Every row gives one point. Each copy is the shape, with its points in the same order, turned, moved and blurred by noise. Is it also mirrored, or only turned?

Shape (7 x 2):
[[ 0.08  0.20]
 [-0.25  0.37]
 [-0.34 -0.07]
 [ 0.50 -0.32]
 [-0.31 -0.44]
 [ 0.32 -0.05]
 [-0.32 -0.29]]
Copy 1 (7 x 2):
[[-0.40 -0.10]
 [-0.35  0.36]
 [ 0.02  0.28]
 [-0.06 -0.67]
 [ 0.40  0.07]
 [-0.25 -0.32]
 [ 0.20  0.13]]
Copy 1 is: mirrored
Copy 2 (7 x 2):
[[ 0.22 -0.22]
 [ 0.46  0.05]
 [ 0.05  0.25]
 [-0.40 -0.49]
 [-0.30  0.32]
 [-0.09 -0.39]
 [-0.17  0.28]]
Copy 2 is: only turned
Copy 3 (7 x 2):
[[-0.10 -0.19]
 [-0.47 -0.08]
 [-0.24  0.24]
 [ 0.53 -0.01]
 [-0.02  0.61]
 [ 0.20 -0.15]
 [-0.11  0.48]]
Copy 3 is: mirrored
Copy 4 (7 x 2):
[[-0.41  0.15]
 [-0.56 -0.22]
 [-0.14 -0.23]
 [ 0.10  0.55]
 [ 0.23 -0.20]
 [-0.14  0.41]
 [ 0.07 -0.21]]
Copy 4 is: only turned

Shape (6 x 3):
[[-0.14  0.31  0.29]
 [-0.49 -0.01  0.27]
 [ 0.11  0.10 -0.09]
 [-0.46  0.34  0.16]
 [ 0.02  0.03 -0.35]
 [ 0.46  0.43 -0.43]]
Copy 1 (6 x 3):
[[-0.25  0.09  0.24]
 [ 0.02 -0.22  0.56]
 [ 0.12  0.21 -0.03]
 [-0.10  0.16  0.61]
 [ 0.39  0.32  0.05]
 [ 0.11  0.71 -0.33]]
Copy 1 is: mirrored
Copy 2 (6 x 3):
[[-0.18 -0.31  0.13]
 [-0.53 -0.13  0.12]
 [ 0.15  0.00 -0.04]
 [-0.29 -0.23  0.34]
 [ 0.18  0.35  0.08]
 [ 0.76  0.03  0.10]]
Copy 2 is: only turned
Copy 3 (6 x 3):
[[-0.42 -0.26  0.16]
 [-0.58 -0.13 -0.30]
 [-0.02 -0.07  0.08]
 [-0.49 -0.45 -0.16]
 [ 0.25 -0.11 -0.15]
 [ 0.51 -0.39  0.27]]
Copy 3 is: mirrored

Shape (8 x 3):
[[ 0.24 -0.11  0.01]
 [ 0.31  0.20  0.09]
 [-0.26  0.49  0.09]
 [-0.38 -0.16 -0.21]
 [ 0.21 -0.20 -0.23]
 [-0.27 -0.39  0.18]
 [ 0.40  0.04 -0.32]
 [-0.21  0.22  0.75]]
Copy 1 (8 x 3):
[[ 0.11  0.04 -0.29]
 [ 0.38  0.25 -0.13]
 [ 0.25  0.32  0.53]
 [-0.12 -0.32  0.12]
 [ 0.21 -0.26 -0.36]
 [-0.43 -0.05 -0.06]
 [ 0.56 -0.19 -0.27]
 [-0.16  0.76  0.14]]
Copy 1 is: mirrored
Copy 2 (8 x 3):
[[ 0.01  0.11  0.20]
 [-0.24  0.02  0.40]
 [-0.51 -0.42  0.03]
 [-0.12 -0.03 -0.40]
 [-0.01  0.32  0.02]
 [ 0.30 -0.19 -0.22]
 [-0.28  0.43  0.25]
 [ 0.05 -0.76  0.32]]
Copy 2 is: only turned
Copy 3 (8 x 3):
[[-0.06  0.02 -0.12]
 [-0.33 -0.05 -0.23]
 [-0.37 -0.65 -0.01]
 [ 0.13 -0.43  0.34]
 [-0.06  0.16  0.16]
 [ 0.43 -0.26  0.02]
 [-0.37  0.17  0.15]
 [ 0.08 -0.66 -0.65]]
Copy 3 is: mirrored
Copy 4 (8 x 3):
[[-0.06  0.23 -0.14]
 [-0.34  0.12 -0.12]
 [-0.32 -0.29  0.32]
 [ 0.31  0.00  0.27]
 [ 0.18  0.19 -0.25]
 [ 0.27  0.41  0.34]
 [ 0.07  0.02 -0.42]
 [-0.56  0.33  0.57]]
Copy 4 is: only turned

Shape (7 x 4):
[[-0.91 -0.13  0.14  0.17]
 [ 0.18  0.06 -0.05  0.03]
 [-0.25 -0.10 -0.05 -0.70]
 [ 0.22 -0.60 -0.13 -0.19]
 [ 0.29  0.26 -0.15 -0.03]
 [-0.04  0.32 -0.30  0.20]
 [-0.01  0.19  0.06 -0.07]]
Copy 1 (7 x 4):
[[-0.13 -0.59  0.07  0.77]
 [ 0.11  0.10  0.10 -0.08]
 [-0.23  0.14 -0.56  0.30]
 [ 0.54  0.35 -0.16  0.33]
 [-0.06  0.15  0.18 -0.26]
 [-0.25 -0.02  0.44 -0.05]
 [-0.08 -0.11 -0.03 -0.09]]
Copy 1 is: only turned
Copy 2 (7 x 4):
[[-0.03 -0.47 -0.44 -0.30]
 [-0.03  0.35  0.06  0.32]
 [ 0.23  0.09 -0.63  0.58]
 [ 0.63  0.10  0.08  0.53]
 [-0.14  0.50 -0.01  0.28]
 [-0.05  0.47 -0.06 -0.13]
 [-0.17  0.17 -0.12  0.24]]
Copy 2 is: mirrored

Shape (8 x 4):
[[ 0.22 -0.22 -0.09 -0.31]
 [-0.01 -0.29 -0.06  0.39]
 [-0.34 -0.07  0.56 -0.47]
 [-0.44  0.39 -0.02  0.24]
 [ 0.20 -0.10 -0.16 -0.53]
 [-0.39 -0.31  0.02  0.22]
 [ 0.30 -0.09 -0.07  0.06]
 [-0.45 -0.05  0.14  0.52]]
Copy 1 (8 x 4):
[[-0.19  0.13  0.43 -0.14]
 [ 0.09  0.09  0.32  0.54]
 [ 0.48  0.15  0.21 -0.54]
 [ 0.16  0.14 -0.36  0.23]
 [-0.31  0.14  0.44 -0.43]
 [ 0.29  0.43  0.28  0.27]
 [-0.15 -0.14  0.45  0.13]
 [ 0.47  0.27  0.01  0.47]]
Copy 1 is: only turned
Copy 2 (8 x 4):
[[-0.20  0.01 -0.32 -0.21]
 [-0.12  0.26 -0.04  0.44]
 [ 0.60 -0.15 -0.62 -0.04]
 [ 0.36 -0.31  0.31  0.37]
 [-0.17 -0.14 -0.32 -0.39]
 [ 0.05 -0.05 -0.27  0.58]
 [-0.15  0.24 -0.02 -0.03]
 [ 0.25  0.01  0.03  0.71]]
Copy 2 is: only turned
Copy 3 (8 x 4):
[[ 0.41  0.10  0.11  0.03]
 [-0.02 -0.37 -0.22 -0.25]
 [-0.05 -0.20  0.84  0.09]
 [-0.66 -0.03  0.03  0.00]
 [ 0.41  0.28  0.22  0.09]
 [-0.20 -0.27  0.10 -0.41]
 [ 0.21 -0.08 -0.18  0.11]
 [-0.55 -0.41 -0.02 -0.25]]
Copy 3 is: only turned

Shape (12 x 6):
[[ 0.08 -0.04 -0.03  0.06 -0.06 -0.28]
 [-0.18  0.07  0.39  0.26 -0.45  0.01]
 [ 0.36 -0.35  0.03  0.26 -0.22  0.28]
 [-0.05  0.19 -0.52 -0.17 -0.03 -0.03]
 [ 0.24 -0.26  0.18  0.43  0.19 -0.16]
 [-0.16  0.19  0.15 -0.51 -0.47 -0.07]
 [ 0.21  0.21  0.05  0.56 -0.08 -0.28]
 [ 0.08 -0.26  0.18  0.49  0.01 -0.27]
 [ 0.09 -0.38  0.34 -0.24  0.56  0.10]
 [-0.16 -0.29 -0.16 -0.12 -0.11  0.09]
 [ 0.36  0.21  0.77 -0.14 -0.41 -0.25]
 [-0.60  0.22 -0.43  0.38  0.13  0.12]]
Copy 1 (12 x 6):
[[-0.04 -0.34 -0.31 -0.27  0.00 -0.19]
 [ 0.55 -0.11 -0.48 -0.07 -0.06 -0.20]
 [-0.03  0.26 -0.45 -0.18  0.21 -0.56]
 [-0.15 -0.45  0.15 -0.10 -0.23 -0.55]
 [-0.09  0.13 -0.43 -0.48  0.13  0.02]
 [ 0.22 -0.60 -0.21  0.39  0.05 -0.36]
 [ 0.28 -0.20 -0.33 -0.74  0.16 -0.22]
 [ 0.06  0.00 -0.55 -0.46  0.05  0.05]
 [-0.35  0.17 -0.08  0.13  0.28  0.26]
 [-0.17 -0.12 -0.22  0.10 -0.24 -0.30]
 [ 0.44 -0.42 -0.57  0.11  0.70 -0.18]
 [ 0.25 -0.04  0.23 -0.39 -0.63 -0.12]]
Copy 1 is: mirrored
Copy 2 (12 x 6):
[[ 0.11  0.28 -0.08  0.30 -0.06  0.20]
 [ 0.01  0.15  0.27  0.15 -0.75  0.05]
 [ 0.25 -0.26  0.52  0.31 -0.21  0.25]
 [ 0.35 -0.03 -0.33 -0.14 -0.02  0.02]
 [ 0.00  0.27  0.44  0.52  0.08  0.01]
 [-0.18 -0.06 -0.32 -0.15 -0.60  0.45]
 [ 0.41  0.31  0.14  0.59 -0.39 -0.03]
 [ 0.16  0.39  0.43  0.40 -0.11  0.03]
 [-0.57 -0.09  0.27  0.24  0.29 -0.05]
 [ 0.01 -0.01  0.17 -0.18 -0.04  0.23]
 [-0.40  0.09 -0.12  0.60 -0.73  0.42]
 [ 0.43  0.28  0.05 -0.32 -0.09 -0.58]]
Copy 2 is: only turned
Copy 3 (12 x 6):
[[-0.18  0.14 -0.03  0.31 -0.19  0.11]
 [ 0.02  0.19 -0.55  0.02 -0.32  0.53]
 [ 0.12  0.71  0.00 -0.07 -0.20  0.14]
 [ 0.28 -0.09  0.06  0.38  0.18 -0.05]
 [-0.50  0.47  0.00 -0.05 -0.11  0.16]
 [ 0.39 -0.25 -0.33  0.26 -0.52  0.14]
 [-0.34  0.31  0.03  0.24  0.01  0.63]
 [-0.48  0.45 -0.16  0.11 -0.17  0.23]
 [-0.32  0.03  0.03 -0.47 -0.26 -0.37]
 [ 0.15  0.21 -0.31  0.09 -0.07 -0.21]
 [-0.11 -0.03 -0.07 -0.02 -0.95  0.59]
 [ 0.02 -0.01 -0.45  0.18  0.70  0.17]]
Copy 3 is: mirrored
Copy 4 (12 x 6):
[[ 0.10 -0.13 -0.38  0.09  0.11  0.09]
 [-0.18 -0.48  0.00 -0.11 -0.21 -0.13]
 [-0.32  0.06 -0.45  0.37 -0.22 -0.26]
 [ 0.07  0.41 -0.30 -0.30  0.29  0.17]
 [ 0.22 -0.28 -0.49  0.39  0.01 -0.22]
 [-0.31 -0.01  0.27 -0.18  0.07  0.43]
 [ 0.00 -0.46 -0.59 -0.03  0.29 -0.22]
 [ 0.18 -0.40 -0.48  0.26 -0.11 -0.15]
 [ 0.37  0.17  0.14  0.71  0.10 -0.09]
 [ 0.07  0.28 -0.17  0.04 -0.23  0.12]
 [-0.50 -0.61  0.19  0.36  0.30  0.16]
 [ 0.45  0.17 -0.30 -0.64 -0.05 -0.31]]
Copy 4 is: mirrored
